Each point is reached from the start by the listed moves, each made 0, 1 or 2 times, or once backwards (-1), plus a little noise. Say if it took an odd or an even number of moves. Then give how often each move was made.

Moves:
(1): 0.09 -1.66
(2): 1.95 0.15
Start: 0.13 0.02
Points:
-1.93 -0.11 -> odd (0, -1)
-1.77 -1.86 -> even (1, -1)
3.88 1.94 -> odd (-1, 2)
4.08 0.29 -> even (0, 2)

Moves:
(1): 1.47 -0.36 -0.68 0.23 0.34 -0.20 0.32 0.47 0.31 -0.22 0.40 0.86
(2): -0.60 0.73 -1.67 -0.19 1.01 0.36 -1.78 0.31 -1.80 0.32 0.21 0.60
(3): -0.75 0.53 1.48 -1.12 0.62 -0.02 -0.66 0.34 -1.12 -0.40 1.35 0.17
(4): 0.40 0.33 0.73 1.67 0.35 1.85 -0.59 0.58 0.21 -0.08 0.10 -0.86
(5): 0.34 -0.76 -0.18 -0.22 0.77 1.19 1.20 0.51 0.58 -0.70 -0.66 0.22
(6): 0.24 -0.29 -0.14 -0.23 -1.01 0.62 -0.20 0.96 -0.22 -0.06 0.58 0.10
(7): -0.03 -0.05 -0.04 -0.01 -0.35 -0.23 1.41 -0.30 -0.28 -0.85 0.59 0.13
(8): -0.34 0.36 0.02 -0.27 0.65 -0.45 0.14 1.61 -0.86 0.88 -0.58 -1.13
(9): 0.06 2.27 -0.95 -0.71 -1.16 -0.61 -0.10 -0.07 1.75 -0.43 1.45 0.86
(10): 0.25 -0.04 0.04 0.13 -0.11 0.68 0.34 0.10 -0.72 1.51 -0.37 0.63
(11): -1.23 -0.98 -0.67 0.45 0.26 -0.06 -0.68 -0.09 -0.09 1.43 1.25 0.73
Start: -1.50 0.39 0.32 -0.10 0.05 -0.08 1.69 0.17 0.02 -0.18 -0.36 -0.58
Points:
-2.52 1.68 -2.77 0.12 4.62 4.61 -0.44 6.19 -3.04 -2.36 8.03 2.33 -> even (2, 2, 2, 2, 2, 1, 2, 1, 1, -1, 2)
-0.75 0.15 -5.27 -0.31 1.67 1.68 -0.01 6.70 -6.94 5.20 1.95 2.47 -> even (2, 2, 0, 0, 0, 2, 1, 2, 0, 2, 1)
-2.46 3.00 3.51 -0.63 -0.65 -1.59 2.83 1.94 -0.21 -0.69 6.69 -0.33 -> odd (1, -1, 2, 1, -1, 0, 2, 1, 1, 0, 1)
-1.61 8.48 1.74 -1.63 0.34 3.14 -3.64 5.21 -0.82 -1.44 3.79 -1.51 -> odd (0, 1, 2, 2, 0, 1, -1, 1, 2, 0, -1)
3.97 -3.03 -2.88 1.43 0.16 4.59 4.35 1.72 2.45 1.24 -2.47 3.81 -> even (2, 0, -1, 0, 2, 1, -1, -1, 0, 2, 0)
-3.22 -2.39 -2.22 -0.74 -1.48 0.09 1.05 -1.25 2.63 -0.31 -0.63 0.71 -> odd (-1, 0, -1, -1, 1, 1, -1, -1, 0, -1, 1)
